Every row gives one point. Two turns around zero, p and q, are shown by what they do to some points. Write where each new point lands after one turn and then the other. Backwards means that the second turn is done in reverse. Each puzzle has new turns, and all numbers are rounded.

Turn p:
[-2.9 -1.3 -3.7] -> [ 2.5 -0.7 -4.2]
[-0.6 -4.3  0.1] -> [ 4.1 -1.0  0.9]
[ 4.0  0.3 -0.7] -> [-0.3  3.8  1.5]
[-0.6  5.2  4.2] -> [-6.1 -2.1  1.7]
Turn q:
[ 7.6 -2.7 -0.7] -> [7.2 3.5 1.0]
[-3.2 -0.8  1.4] -> [-3.4  0.1  1.1]
[-1.5  2.1  1.7] -> [-2.3  0.1 -2.1]
[-2.9  1.5 -2.4] -> [-1.5 -3.7 -0.2]
Where do these land?
p, then q: [-3.4  1.2 -0.1] -> [ 0.5 -1.4  3.3]
p, then q: [ 0.5 -0.6  0.2] -> [ 0.1  0.6 -0.5]
p, then q backwards: [-5.5 -2.7 -1.1] -> [ 1.6  4.0 -4.5]
q, then p: [ 4.1  3.5 -3.3] -> [2.8 5.7 0.4]
q, then p: [ 4.2 -1.4  4.2] -> [-5.5  2.5 -1.1]

Turn p:
[ 1.2 -0.2 -2.7] -> [-2.3 -0.9 -1.7]
[ 1.7 -1.0  3.9] -> [ 4.0  1.2 -1.2]
[-3.9 -1.3 -5.6] -> [-4.7 -4.5  2.4]
[1.1 2.6 4.4] -> [2.8 4.4 0.3]
Turn q:
[ 1.9 -4.8 -2.4] -> [ 1.3 -5.5 -0.5]
[ 4.3 -2.9 -5.2] -> [ 5.2 -5.2  0.9]
[-2.8  3.2 -0.9] -> [ 0.8  3.7 -2.1]
[-1.7  0.3  0.7] -> [-1.1  1.0 -1.1]
[-1.5  1.5  5.5] -> [-4.9  3.0  1.4]
[-0.2  2.7  2.2] -> [-1.2  3.0  1.4]
Where do these land?
q, then p: [2.3 3.2 0.6] -> [ 1.8  3.6 -0.2]
q, then p backwards: [-5.5 -1.5  4.2] -> [ 3.3  3.1 -5.5]
q, then p: [-0.4  1.5 -1.6] -> [-1.0  1.3 -1.5]
q, then p backwards: [ 3.5 -3.2 -3.3] -> [-2.1 -5.3  1.0]
